Rows are points. Before rounding, the points of a table are all equally far from one centre. They may lie mostly on one side of it. Where is the centre, to within rounding?
(in the rows, 128 means zero)

Points:
[[164  57]
 [160 116]
 [168 102]
 [129 133]
 [167 105]
 [140 130]
 [155 121]
 [172  83]
 [121 134]]
Centre: [122  84]

Points, 14 rows:
[[150  99 188 174 109 146 158 131]
 [144 135  92 134 114 187 105  95]
 [ 91 112 182 204 111 142 161 132]
 [122 122 174 128  89 161  85  95]
 [146 106 203 162 107 142 121 124]
 [117 122 124 212  74 157 151 134]
 [122  98 153 149 121 149  64 111]
 [169 109 179 145 154 128 132 129]
 [126 131 176 118 101  98  86 153]
 [ 68 120 196 147 109 146 101 114]
 [121  91 139  98 108 186 129 125]
 [134  93 131 145 102 190 175 132]
 [147 105 113 133 138 195 162 123]
 [130 134 105  78 136 173 138 147]]
Centre: [112 144 136 149 121 143 131 136]

Points (21 x 18):
[[112  67 125  92 165 189 124 135 143  73 147  89  88 113 138 150 110 118]
 [ 66 118 149  88 142 174 138 111 136  93 149 104 110 154  96  79 139 150]
 [ 97  47 137 124 161 162 168 148  97  76 115 165 123 105 115 139 139 140]
 [ 94 179 126 110 144 198 125 116 138 122 119 118 137 105 114 154  95 119]
 [126 114 132 115 103 208  89 142 154  76 115 114  87 104 146 122 122 159]
 [ 93 110 113 102 107 178 103 100  42  52 167 157 127 141 103 156 104  78]
 [115 144 176 133 119 175 135  92  90 115 145  78 126 117 127 168 121 129]
 [118 159 128 132 116 178 142 112 113 142 131  99 127 129 149 113 112  85]
 [ 72  59 157  98 129 177 111 126  60 135 106 114  89 125 116 156 129 142]
 [ 59 118 157  75 100 153 155 121  95  80 139 137  66 149 139 136 118  89]
 [120 107 130  75 109 202  98 161 106 118 132 143 128 105 179 129 104 111]
 [119 115 140 130  95 197  66  74  96 107 125 151  92 124  46 155  90 103]
 [123 160 124 157 167 200 125 138 126 119 168 131 103 117  92 146 118 136]
 [134 116 148 121 114 206 123  54 124  99 141 137 142 109 111 113  69  73]
 [134  78 164 114 116 164 144  95 153 134 103  91 118 160 114 139  85 104]
 [116 115 123 114  80 176 148 102 156 129  99  97 112 122 127 101 119 101]
 [ 85 123 110 112 122 163 123 125  99 155 164  94 124  67 135 130 107 107]
 [165  72 146 129 126 190  95 147  74  91 121 141 109  86 152 158  72 115]
 [ 90  94 146  96 144 200 111  79 121  92 100 108 158 123 139 153  81 160]
 [118  96 173 133  78 190 112  89 135  89 155 101 118 127  86 171  82  77]
 [105  65 103 149 126 139 142 143 141  72 125 143 105 113  78 186 100 175]]
Centre: [106 103 135 121 116 156 118 121 106  96 138 143 111 124 107 127  88 129]

Points (31 x 24):
[[143 162 200 155 149 146 127 120 178 180 152 143 149  90  66 181 149  98
  134 103 128 101 109  81]
 [140 129 164 146 153 139 125 164 134 128 149  97 209  84 106 195 151  87
   78 133 109 117  97 102]
 [148 127 162 169 140 159 135 156 127 134 112  93 204 116 108 143 157 116
  128 123 160  72  56 150]
 [112 146 173 130 159 163 157 134 118 143  78 161 178 104 113 144 169  80
  101 116 145  91 106  81]
 [141 139 175 127 180 127  97 102 163 163 151 156 157  88  92 131 112 122
  119 114 146  91 113  95]
 [100 141 165 147 201 112 143  89 157 169  91  83 143  87 128 140 135  95
  135  91 158 126 134  96]
 [169 115 169  99 163 136 124 160  99 100  89 111 180  95  86 138 144 101
  110 129 162 136 137  96]
 [ 99 115 185 129 148 119 110 123 126 158 149 120 211  98 108 110 147 106
  106 119 118  89 150 143]
 [103 116 165 144 184 161 112 100 139 160 116  83 177 160  73 136 142  95
   93 101 127  97 139 125]
 [129 144 178 145 124 133 100 167 111 132 136 171 193  96 109 212 143  82
  140 139 131 107 117 107]
 [137  96 182 179 143 104 130 145 148 171 162  73 107 136  78 130 137 119
  141 118 130  91 164 109]
 [137  98 164 174 128 117 131 109 168 119 134 106 154  44  92 169 145  90
  112 158 120 111  81 110]
 [147 112 161 137 158 124 196 127 179 123 101 106 154  69  64 178 118  64
  147 126 172  61 125 132]
 [138 123 191 110 131 122 105 149 178 106 181 130 146  79 147 169 141 116
  131 116 111  90 109 108]
 [111 142 158 135 126 178  99 116 144 161  93 120 150  94  93 158 119 127
  128  95 144  74 107  82]
 [160 128 191 140 131 121 119  90 144 110  96 117 182 129 108 150  86 113
  189 125 201 127 125  92]
 [118 103 152 136  79 174 142 118 141 157 107 145 182 112 108 213 149  89
  107 155 144  66 124 124]
 [143 152 160 120 139 147 131 152 154  97 127 115 135  84  77 159 134 119
   91  87 150 103  80 114]
 [125 108 138 127 199 145 133 121 101 138 165 119 159 114 104 201 163  73
  143 120  91  84  97 131]
 [141 110 151 206 177 142 115 118 163 147 105 100 158  65  92 164 171  86
  147 101  89 100 125  86]
 [112 144 166 139 130  94  96 125 118 121  98 115 179 101  78 145 177  86
  107 148 170  68 110 105]
 [204 117 143 145 106 153 132 133 100 114 124 117 170 128  55 156 100 120
  104 140 129 106 131 143]
 [154  88 160 167 153 106 172 120 130 114 120 123 186  63  65 181 118  97
  132 179 141 118 112 134]
 [188 169 199 150 138 157 128 116 130  97 140 141 142 115 162 182 128  86
  151 119  69 104 138 102]
 [123 133 156  60 166 158 117 138 125 136 128 141 166  95  99 191 139  64
  143 146 119  90 136 126]
 [111 129 161 152 147 162 117 127 135 115 156 158 130  82 105 197 103  52
  159 135 137 125 107 123]
 [127 119 144 147  90 132 135 126 130 112  51 123 160 151  98 156 150  69
  100 111 173  89 109 121]
 [124 110 141 155 116 154 116 154 155 142 126 135 152  95  81 173 126  74
  120  80 158  61  94  99]
 [151 147 185 149 186 135 121 115 126 102 119 103 148  76  96 103 113  83
  183 134 128  82 110 127]
 [145 151 191 164 157 113 117  65 127 159 136  50 147 112 126 151 124  89
  143  94 106  92 157 152]
 [106 146 204 144 140 153 188 153 131 150 189 148 146  97  84 174 164  81
  121 135 134 107 147 121]]
Centre: [150 135 145 149 140 135 149 116 149 127 131 112 161 124 118 162 151 102
 145 129 141 106 145 118]

Points:
[[116 181 184 143 158 120  96 110 154 105  93 149  85 176 120 152  64 146
  160 127 179 131 149 138]
 [169 116 146 136  97 105 101 114 167 114 145  92  90 148 126 132  80 168
  159 133 120 131 142  96]
 [145 135 209 164  87 130 152 102 118 133  93 106  96 115 102 125  91 113
  137  98 159 118 111 144]
 [111 115 201 151 168 139 140 164 154  88  81 103  94 204  84 131  66 124
  150  98 163 166 153 120]
 [116 179 188 133 130 190 147 134 124  89  80 126 107 189  84 159 117 154
  127 117 199 107 135 142]
 [ 85 121 220 158 134 131 139 134 138 124 112 126  81 200 119 151  94 153
  164  88 116 132 127 140]
 [ 99 140 185 115  96 121 126 126 122 137  77 112  83 169 132 121  92 143
  188  92 130 101 107 139]
 [ 92 115 158 108 128 146 164 111 124  90  88 108 130 166  86 172  91  98
  152 109 178  97 134 104]
 [153 115 187 112 106  98 110 110 143 107  89  92  80 165 116 161  82 186
  170  89 179 146 137 134]
 [123 124 200 163 146 135 160 144 170  77  88 110 105 168 120 120  85 110
  188  99 178 121 113 140]
 [120 161 211 135 146  98 105 147 153 101  83 138 101 125 120 116  69 127
  157  82 163 123 140 108]
 [109 147 198 127 106 148 157 111 129  74  85  94 141 168  97 142  75 143
  174  76 161  98 142 115]
 [122 134 168 147 129  96 117 148 102  95  93 124 106 175 101 107  67 149
  159  78 147 147 151 126]
 [ 84 143 138 114 100 120 167 133 128  80  84  80 118 150 102 140  98 142
  115 116 165 119 123 145]
 [105 148 178 126 131 136 104 159 125 115  76 110 103 175 106 136 121 162
  113  64 157 155 176 129]
 [125 180 193 132 116 142 190 115 154 119  99 106 113 156 108 163  90 135
  154  85 111 109 149 160]
 [113 142 162  99  86 110  94 116 149  98 124 117 111 163  82 141  99 123
  102  95 144 111 165 108]
 [132 144 197 137 108 109 118 125 148 103  90 125 109 210 104 134  69 119
  177  86 135 127 141 148]
 [134  91 175 158 121 128 117 146 155 131  83 118 110 163 110 144  46 141
  153  80 135 106 137 125]
 [123 134 165 185 120 120 105 125 178  75 114 105  94 154  75 151  74 141
  169 140 146 148 124 130]
 [129 112 212 119 112 124 131 107 150 119  71  97  82 144 123  86  63 146
  168 106 152 183 130 115]
 [166 147 221 147 110 127 112 157 123  82 119 126 103 164 103 122 105 118
  154  82 135  93 116 138]
 [109 124 205  91 115 120 143 147 144 115 108 119  98 193  82 175  81 160
  144  70 193 146 174 128]
 [ 97 131 204 135 125 136 108 134 159 112  84 120  73 162  96 155  93 154
  111  77 196 108 136 140]
 [104 158 163 122 126 133 160 107 153 111 113 110  93 182 100 146 142 128
   99  79 137 115 156 141]
 [ 73 140 160 118 112 136 105 121 110  99 127 124  74 166 103 153 111 118
  178  72 164 124 129 103]
 [121 155 189 118  97  97 122 151 109 108  74 124  99 178 127 120  81 150
  167  82 124 147 147 119]
 [158 129 216 130 118 154  88 147 135  95  79 116 116 194 102 160  65 145
  167  80 144 124 143 145]
 [102 162 177 138  97 146 107 127 129  88  87  99  90 116  91 140  85 178
  136  87 118 155 122 146]]
Centre: [134 142 183 112 131 154 136 142 141 121 123 105 103 153 106 140  95 140
 147 126 155 142 129 116]

Points (28 x 24):
[[145 150 143  54 167 123 121 139  83 155 143 143 132 103  80 126 177 106
  169  79 115 120 131 180]
 [154 151 127  58 170 110 101 152  72 158 138 156  93 118 137 154 178  95
  185 108  93 125 136 173]
 [165 137 168  77 155 148 109 128  85 132 128 169 106  89 120 132 185  89
  167  90 111  99 130 139]
 [155 151 118  57 181 109 137 139  55 140 128 136  80 117 141 169 165 117
  141 109 122  99 135 176]
 [159 152 101  74 161 148  93 113  47 133 131 137 130 108 137 135 180 137
  169 132 122 101 135 178]
 [148 148 121 109 173 127 159 157 103 140 137 139  83  85 126 172 181  92
  155 118 101 111 101 164]
 [197 135 115  23 141  97 125 146  92 144 149 141 104 120 110 123 157 128
  178 136 141 119 109 132]
 [153 141 116  44 160  94 119 144  98 147 148 128 120 105 135 157 181 121
  195  94 124 122 105 195]
 [166 132 136  82 182  98  75 155  40 144 137 120 115 110 137 142 152  96
  180 138 143 132 104 159]
 [203 135 133  88 145 123 103 153  95 140 154 113  96 132 135 183 186 132
  165 114  96 110 130 156]
 [147 147  89 101 174 122  92 105  90 154 150 174 104  96 123 130 170 131
  154 138  97 134  87 152]
 [178 146 134  77 162 110 111 141  48 133 147 124 122  88 143 166 180 139
  171 129 144 116 145 153]
 [167 108 157  58 147 139  89 163  91 156 145 148  91 116 160 132 160 126
  162 114 132  92 154 161]
 [161 173 113  87 157 107  75 161  66 147 135 137  96 114 133 133 154 106
  157 121  88 106 129 180]
 [151 130 126  79 154 142 111 111 106 123 157 194 110 110 126 162 127 119
  182 144 105 107 117 175]
 [138 139 108  76 179 109 108 135  80  83 129 129 128 107 160 150 171 133
  193  92 131 103 116 160]
 [191 153 115  50 155 122 116 139  73 124 144 116  98 106  94 144 160 135
  179 115 151 131 131 198]
 [164 161 128  55 199 129 121 125  94 126 117 122 110 103 116 180 160 105
  144 120 116 101 146 171]
 [180 119 140  58 169 103  99 144  84 148 164 134 125 117 147 170 181 116
  181 126 106 134 128 182]
 [154 116  99  80 157 130  85 140  54 141 134 164  95 106 159 143 169 114
  150 112  85 118 131 139]
 [169 132 124  65 166  90 124 153  85 149 131 159 112  69 117 120 180 114
  136 133 111 117 133 155]
 [179 109 127  54 155  92  91 102  80 137 170 139 101 118 136 148 172 127
  186 107 120 121 121 145]
 [144 127 122  32 169 135 100 116 102 135 182 160 132 110 114 120 158 127
  153  88 104 118 110 157]
 [204 168 133  72 168 124  99 145 107 143 181 164 111 108 137 140 133 108
  163 128 116  89 129 132]
 [159 134 144  43 157 124 112 131  82 141 145 150 101  72 131 144 131  81
  192 127 137 112 133 138]
 [150 144  89  74 128 107  92 103  74 113 139 152  81  98 132 157 165 115
  161 128 106 123 114 147]
 [196 135 107  58 146 116 123 161  95 166 129 157  97  84 120 162 153 127
  142  98 111 103 133 172]
 [169 165 142 105 150 110 108 154  77 146 116 162 120 135 170 163 175  88
  141  89 130 139 152 193]]
Centre: [162 137 123  94 155 132 123 135 103 137 133 133 118 127 136 131 142 112
 153 110 136 138 115 151]

Points, 30 rows:
[[111 161 118 191  72 170 111 172 126 139  97 101 150  77 141 143 153  99
  101 110 160 163 136 168]
 [146 160 121 144  70 182 132 149 164 182 149 124 130  89 142 183 142 152
  118 114 148 143 183 160]
 [102 145 156 117  78 131  81 161 137 208 128 144 125  97 126 143 170  98
  113 143 117 128 152 170]
 [118 173 123 154  74 159 119 137 148 176 142 187 131 160 106 115 114 112
  123  94 152 112 165 145]
 [104 165 155 132  67 171 111 168 136 191 109 127 107  85 120 131 130  48
   60  89 152 143 153 142]
 [124 151 155 149  66 160 127 141 124 168 154 124 135 109 118 125 166 174
   88 109 122 136 136 152]
 [156 173 148 196  59 156  97 145 135 179 129 142 146 117 105 142 168 113
  136 117 136 130 139 151]
 [157 167 122 135  54 164 104 132 112 214 129 152 131  91 121 162 157 114
  103  98 142 134 148 173]
 [119 184 123 123  50 180  88  82 157 137 145 138 135  92 117 168 136  95
   73 136  88 125 156 139]
 [112 147 133 147  71 145 153 171 105 182 121 124  98 111 130 124 159 107
   97 154 162 144 178 170]
 [127 136 139 151  75 146  61 121 157 121 114 124 122 102 116 143 194 108
  107  87 121 145 158 186]
 [163 132 117 135  59 147 126 189 122 202 149 124 195 131 150 148 126 130
  113 132 161  94 149 127]
 [132 188 140 143  72 146  99 156 139 168 151 114 134  97 133 179 182 115
   94 111 130 109 165 119]
 [145 167 131  93  78 150 146 151 124 190  97 166 110 112 161 128 150  96
  146 122 143 159 140 162]
 [117 171 113 191  46 153 107 142 178 179 129 103 133 134 150  93 150 103
   95 121 161  87 139 164]
 [115 153 138 141  91 148 104 162 131 206 127 146 153  77 122 156 132 138
  113 105 146 161 148 172]
 [127 179 116 151  66 127 126 140 143 208 123 125 116  99 140 167 165 104
  122 122 171 125 156 164]
 [161 196 126 144  53 173  99 173 151 134 116 150 109  79 165 145 138  81
  104 106 139 131 164 161]
 [135 164 129 171 104 166  60 186 166 192 110 167 123 116 142  98 134  84
  120 123 189 125 161 138]
 [104 165 116 139  68 170 119 161 154 179 127 170  97  98 110 157 161  72
  104  97 126 117 160 157]
 [111 141 133 168  70 192 140 164 161 151 116 153  97  92 120 129 135 101
  117  85 136 137 194 163]
 [148 161 145 163  84 133 116 129 136 145 122 154 128  55 119 137 167 135
   94 107 173 151 189 145]
 [137 125 137 139  54 163 141 150 106 186 127 171 153  96 114 138 145 122
   97 133 179 162 118 180]
 [106 142 137 109  65 145 146 154 125 173 119 169 123  80 126 146 149 121
  138 137 166 138 166 171]
 [ 78 118 111 153 101 160 118 147 121 192 131 188 120 109 114 102 150 119
   73 111 166 120 148 152]
 [136 149 123 137  67 147 129 149 102 163 109 178 184  91 105 149 140 124
  110  96 150 116 108 165]
 [124 157 163 181  78 159 109 134 112 141 133 114 120 133 160 175 151  73
  146 126 137  85 115 160]
 [166 172 157 163  86 186  79 162  99 134 117 145 123 128 151 136 136  98
  131 114 171 108 167 186]
 [137 155 148 115  42 164 113 140 126 180 109 146 128  83 101 133 123  79
  138  73 132 130 173 171]
 [136 200 123 165 108 158 118 164 146 185 146 144 108  80 129 150 157  99
  100 152 177 142 164 139]]
Centre: [154 114 120 127 105 166 109 122 151 147 116 117 135 111 130 125 122  90
  99 135 148 116 138 131]

Points:
[[ 82  75 125 115 178  92 114  94 133  93  90  92 154 102 133  87 118 156
  165 180 110  77 144  96]
 [100  83 139 120 194 111 111 126 102 112  88  81 141  97 157  88 160 160
  188 190 140 116 100 133]
 [157  99 130 185 128 122 100 114 110  93 121  87 160 119 158 105 188 177
  159 160 123 118  89  59]
 [ 94  89 117  96 110  87 130 108 108 122  75  69 121 128 166  88 148 207
  144  96 136 110 105  90]
 [ 95 134 169 156 119  97 106 118 127 131 119  77 188 138 165 116 120 142
  179 170 125 121  66 100]
 [134 111 144 115 106 152 120 113  93  65  63  78 150 102 130 100 134 168
  159 118 146 107  89 118]
 [108  83 134 117 124  83 106 171 101 112  99  83 149 108 187  95 148 135
  175 159 114 109  95 121]
 [116 108 106 126 101 142 106 136 156 101 132  67 154  90 155  71 131 150
  125 118 123  96 127  66]
 [123  68 106 125 117  86 132 110 114  67  82 102 150  94 155  96 165 146
  154 146 129  89  81 101]
 [149 123 171 112 119  89 110  87 124  97 103  77 148 103 143  68 143 129
  127 107 126  86 132  89]
 [107 108 137 162 102 135 116 138 129  92  89  52 131 105 150  88 122 156
  180 141 138  82 130 115]
 [124  94 106 101 134 127 125 107 121 101 106  51 130 109 153 131 126 181
  165 147 149 116 143 150]
 [118  47 126 145  98 103  92 106 122 135 105  61 144 122 109 118 144 220
  120 189 116 110  89 100]
 [115  79 134 125 155 117 129 103 146  97 102 106 188  86 160  75 152 189
  149 122 100 108 130 132]
 [ 93 102 127 145 130 138  90 147 113 100  63 122 113 146 172  75 115 165
  172 103 121 116  95 131]
 [107  96 137  64 134 137  95 100  93  85  76  83 126  82 141  79 127 150
  134 120 118 130 147 103]
 [ 95 130 105 124 115  97 114 108  98 114  65  59 127 153 130 153 131 139
  162 115 115 144 106  93]
 [138  91 147 118 103 124 119 129 130  64  82  74 118  96 122  96 134 168
  127 110 129 113 161 101]
 [ 95  97 156 141  89 146  72 118 109  77 103  98 152 141 161  77 149 156
  150 183 115  99 114 161]
 [133  71 104  89 150 100 118 116  80 106  82 140 152 110 115  96 182 181
  160 147 128  96 139 105]
 [125 130 139 116 125 112 107 141  97  79 104  68 144  62 111 105 154 177
  144 159  82 109  83  95]
 [121 101 108 117 137 133 110  97 104  72  94  62 159  93 161 119 124 171
  170 148 151 103  74 119]
 [115  87 107 117  89 126  95  72 116  87 119  57 152 164 153 109 126 166
  135 139 112  84  81 114]
 [127 110 135 119 147 124  74 145 118  93 129  59 125 113 176 116 157 152
  163 144  93  96 105 127]
 [108  46 138 126 119 135 103 114  93  80 124 109 195 138 149 117 126 189
  142 107 132 125 117  70]
 [133  70 137  89 127  95 105 134 166  95 128  93 152 148 149 106 160 184
  163 150 116 134  99  61]
 [ 95 102 164 126 143 172 113 101 107  94 131  88 129 128 142  81 114 172
  183 137  91  84 107  98]
 [ 86  70  97 123 137  97  72 106 136  84 103  73 170 111 154 110 170 185
  127 131 126  94  77  89]
 [ 85  50 128 137 167  78 135  84 126  93 110  86 155 100 121  83 150 184
  165 144 145  98  88 101]]
Centre: [106 108 132 133 136 115 108 117 109 119 109 104 141 134 127  92 136 163
 122 154 131 129 111 102]

Points (30 x 24):
[[131 115 102 122 124 142 148 107 170 200 170 145 176 126 141 142 107  98
  178 102 138 197 144 117]
 [151 129 130 143 123 134  97  70 180 208 193 136 160 145 130 143 119 105
  134 121 117 167 171 121]
 [132 168 137 146 159 136 106  98 144 180 206 120 131 113  98 138 127  77
  172 108 166 148 162 107]
 [175 141 118 133 128 125 133  69 157 188 176 122 143 159 145 132  92 120
  157  81  97 146 178 121]
 [152 128  49 138 133 119 135  92 164 187 167 153 146 116 101 138 119 137
  160 132 134 183 186 147]
 [119 183  89 115 131 111 141  96 129 190 186 126 134 127 141 135 104  97
  174 109 171 173 163 117]
 [149 118 123 115 132 118 109  75 173 170 202 146 109 158 125 121 134 147
  156 126 154 188 179 104]
 [147 154 119 110 145 103 153 129 180 203 135 154 157 144 130 147 124  88
  154 130 142 207 160 106]
 [150 145  65  97 104 158 111  89 156 200 169 137 127 135 149 122  99 114
  149 130 173 165 149 146]
 [147 122  93 146 124 137 144 100 163 203 195 145 144 149 123 115 108 137
  169  96 158 136 174  92]
 [151 156  59 115 101 102 129 103 158 178 181 138 149 130 131 124  90 118
  144 139 172 146 160 133]
 [149 165 112 114 125 127 144 140 148 208 171 119 170 154 126 128  94 101
  169  89 166 164 134 127]
 [159 163 142 105 120 130 111 122 166 174 158 185 138 140 113 120  84 145
  185 148 155 172 182 143]
 [154 149  92 104 103  87 131 108 174 157 171 157 143 156 104 152  90 113
  186  90 169 181 156 123]
 [139 163 100 156  91 127 141  91 198 180 168 153 160 137 111 127 130 115
  156  76 133 173 163 121]
 [172 149 117  83 106 136  99 122 183 170 173 107 118 173 125 112  85  92
  181 127 150 155 188 146]
 [159 122 116 100 127 155 125  97 162 200 185 149 132 120 148 128  79 120
  165 112 136 176 163 131]
 [195 148 113 125 122 163 134  81 161 205 156 116 151 119 136 135 116  77
  166 113 149 186 141 119]
 [148 135 102 132 142 113 119  95 135 168 182 149 121 131 137 137  94  78
  179  73 163 145 166 113]
 [131 183  86 135 116 116 109  98 174 186 180 114 160 151 123 119  95  95
  170  88 153 144 179 103]
 [126 170 101 102 125 145 124  87 158 177 192 140 172 146 162 133 112  85
  162  83 139 159 171 137]
 [138 182  92  85 123 143 139 153 188 190 150 159 172 124 164 166 107  97
  148 129 152 141 155 116]
 [154 153  88 120 126 100 135  82 140 172 151 126 104 139 129 149 111 103
  116 107 178 144 183 162]
 [143 149  93 118 115 153 114  78 173 192 180 131 138 158 132 130  68 138
  175  87 156 165 156 112]
 [100 158  78 113 109 153 161 108 153 176 139 119 168 140 117 112  94 120
  140 117 130 177 165 138]
 [133 196 126 120 115 140  94 100 144 184 198 103 130 170 122 142  95 121
  183  87 125 141 190 140]
 [174 115  97 119 116 126 116  95 118 170 173 159 137 149 161  97 131 145
  159 147 126 158 154  96]
 [150 160  92  91  97 147 114 106 178 140 160 152 143 130  98 143  91  83
  164  92 180 164 167 154]
 [107 181 102 105 142 133 171 101 130 163 197 133  98 150 155 132 147 117
  159 101 156 161 165 124]
 [139 145  96 102 118 107  85  78 175 176 169 135 157 123 109 139 137 101
  119 115 158 177 167 127]]
Centre: [146 151 110 130 129 148 122 116 157 149 145 125 132 154 125 165 137 121
 172 135 135 144 157 123]

Points:
[[158 115 134 111 144 140 128 171 137  97 108 172 144  72  82 146  83 137
   78 107 174 153 108 110]
 [181 106 154 117 151 158 105 126  89 120  92 169 143  65  63 126  78 165
   87 164 139 121 129 104]
 [128  97 105 133 163 162  78 154 111 118  89 167 152  89  60 134  95 124
   79 150 124 136 105 107]
 [150 118 169 110 140 137  76 142 122 143 106 162 169  90 110  94  62 117
  102 180 143 126 135 100]
 [132 104 163  91 153 146 140 124 135 105  79 130 130  90  76 109  81 149
  110 172  86 107 131 125]
 [ 97 114 128 133 141 113  99 154 133 111  98 162 138  97  73 111  45 155
   94 174 168 137  80 106]
 [137  66 160 130 134 132 108 153 117 116  71 157 171 126  73 119  65 159
  113 165 138 145 110  87]
 [147 107 116 110 184 127  93 161 100 123  70 153 143  98  85  65 116 127
  124 143 150 139  99 123]
 [155 142 136 117 156 125  96 150 121 128  72 167 161  83  55 118  83 149
   66 149 173 124  89 109]
 [116 108 182 134 146 137 112 150 144  99  63 159 138  86  73  95  67 151
  113 156 127  90 100  94]
 [113 146 145 142 151 116  72 151 117 140  88 133 125  87  75 133  76 143
   75 137 116 120 104  95]
 [133 109 160 133 150 110  63 176 141 121  97 131 173  73  70 113  72 148
  121 148 160 132 114  88]
 [199 113 115 143 130 169  92 168 112 119  87 154 153  77  95 124  87 174
  115 162 167 135  96 101]
 [123  93 141 121 132 120  84 142 121 134  62 168 157  97  74 141 109 138
  108 108 151 116  96  84]
 [ 82 133 167 119 151 117 112 172 102 143  68 160 157 100  73 117  96 136
  115 125 170 139  76  89]
 [166 113 165 138 123 118  85 183 124 109  82 194 163 109  70 115  65 157
  109 137 160 133  78  84]
 [134 107 138 126 156 137  93 176 140 122  96 140 137  69  83 112  62 152
   91 120 144 123 103 100]
 [131 116 160 123 157 102  87 160 113  96  97 155 149  77  85 121  87 113
   83 155 160 142  90 101]
 [160  93 184 138 140  99  85 199  92 136 108 137 121 117  86 141 100 138
  110 163 125 125 124 128]
 [147 103 150 117 130 134 117 166  70 160  71 166 114  93  71  94  99 150
  128 101 121 138 124  87]
 [149 134 148 143 133 137 109 123 117 119  73 161 204  83  79 151  72 170
   85 147 132 116 108 110]
 [134 128 162 102 154 164  97 162  86 145  86 174 136  89  65 143  81  96
   84 124 150 134  99 104]
 [143  91 174 149 136 166  87 140 124 103  90 177 180 109  90 122  59 110
  111 117 113 129 125 107]
 [160 117 176 107 102 135  68 153 125  95  76 148  98 102  51 140 118 160
   99 126 169 126 132 126]
 [132  70 117 141 104 124  99 163 124 120  79 160 164 107  74  98  97 134
  113 113 132 125 102  91]
 [132 136 157 117 111 150 109 138 142 119 116 128 126  60  75  99  41 105
   90 138 141 133 116  93]
 [111 133 156 108 143 158  76 133 129  92 108 185 160  87  79 108 111 137
   99 177 154  85  99  89]
 [141 104 154 123 121 156  88 177 106 133  57 129 159 111  91 122  84 154
   98 137 122 122 154 108]]
Centre: [142 156 142 139 127 140 123 144 123 119 114 162 137 118  61 128 101 134
 159 150 141 136 124 125]
